Each row of a before or after table is a point. The points were changed in one or more steps. Then noise was added and the rows were shuffled. The steps act on columns, c1 being the first. What was done? A step turns or swaps two columns, mirrors them in a line or flattens them onto one, adds a multiple of one to another, or multiplies or shifts one. Angles are multiples of 10 degrees, from the lower column toward the higher: turns from -170 to 170, lines from 10 to 170 but not 90. Use the fewest steps. Two steps may share a column if one is a turn and the other turns, adds or multiplies; they go together, in the order done. Otherwise the lowest column goes first.

Before:
[[-62  46  55]
 [-45  -8 -16]
 [-84   0  22]
 [ 62 -16 -18]
 [ 22 -13 -74]
 [ 25 -31 -47]
 [  5 -25 -62]
 [-45 -35  -8]
 [-60  30  48]
 [  6  -3 -70]
 [ -3   3 -33]
 [ -7  90  34]]
After, 12 rows:
[[ -18  -16  -17]
 [ -15  -33  -44]
 [ -29   53   66]
 [ -79   37   44]
 [   3  -36  -46]
 [ -64  -19  -23]
 [-101   11   13]
 [ -85   47   53]
 [ -64   -9  -13]
 [  45  -19  -20]
 [ -16  -40  -53]
 [   7  -35  -42]]
Steps: shift c1 by -20; flatten c2 and c3 onto the line at 50 degrees

Before:
[[-36  76  12  45  68  -5]
 [-34  13 -19  46  34  25]
 [ 13 -12 -12  -6  41  -6]
 [ 23 -59  -1 -23  -4 -54]
 [ 29 -83  76 -34 -25 -21]
 [  6  41 -34   9  55  25]
 [ 19 -33  22 -27  40 -46]
 [-28  -9  25  26  56  32]
 [ 26 -41  30 -27 -11 -48]
 [-23  43 -41  10  74  44]
 [-82  33 -57  26  47   3]
 [-53  18 -37 -20  59  -7]
 [ 64 -68  44   4 -52 -46]
 [-37  42  29 -22 -34  29]]
After (14 x 6):
[[ -11  -47   32  -22  -10  -95]
 [  11   49  -45    4   75   88]
 [  65   61  -62   16   46    6]
 [   2  -87   84  -20  -24  -43]
 [  44   34  -33  -26   60  -13]
 [  20   50   31  -16  -31   57]
 [  -7  -39   27  -20   36  -93]
 [   8   84    4   47   67  -11]
 [  30   25  -26   43   35   52]
 [ -38  -85   41   12  -53  -92]
 [ -10  -16  -10   -8   41  -11]
 [  -3  -63    2  -23   -3 -107]
 [ -19   37  -34    5   56   50]
 [  29    1   20   29   56   63]]
Steps: mirror c1 and c2 in the line at 100 degrees; turn c3 and c4 by 10 degrees; multiply c6 by 2

Before, 13 rows:
[[-13  -9  12  36  24 -19   9 -59  11]
 [ 42  19 -18  21  39 -48  17  17 -13]
 [ 17 -33  12  32  24  10 -20 -37  13]
 [ 16 -19  15 -54 -56  -4  36   3   4]
 [-14  -8  27  60  -5  -5  -7  -8  20]
 [ 33  34  24  14  60 -27 -12   4 -12]
 [ 42  -6  25 -50 -21   8  50  -9  14]
 [ 34  40   9 -42 -33   0  44 -13  10]
 [ 21   9  15 -45  -8 -35   8   1  31]
 [ 21 -22  36  22 -16 -21 -15 -53 -12]
 [ 23 -17   5  39  -2 -13 -19 -47  29]
 [ -8  -4   2 -42 -28   2  24 -10  -1]
 [ 32  30 -15  21  35 -15 -28  -7 -10]]
After, 13 rows:
[[  32   21  -21   31   64   24  -13   14  -12]
 [  22  -25   34   74   -5   13  -19   34   27]
 [  24  -30   20   40  -16   21  -17   60  -12]
 [  43    8   -5   41   38   51   17  -25  -12]
 [  33   20   18   44   34   14  -22   -5   -7]
 [  -8  -16    6  -88  -29   -3   23    8    0]
 [  18   -4  -13  -89  -11   33    8    8   31]
 [  15  -42   19   64   26   -9  -19   35   16]
 [  35   32    3  -82  -34   -2   47   14   15]
 [ -12  -22   38   75   23   19    6   51   10]
 [  40  -19  -10 -101  -22  -10   53   23   16]
 [ -13  -18  -13  121   -5    4   -9   21   25]
 [  19  -32  -11 -106  -53    6   38    9    1]]
Steps: shift c2 by -10; turn c3 and c8 by 130 degrees; multiply c4 by 2; multiply c6 by -1
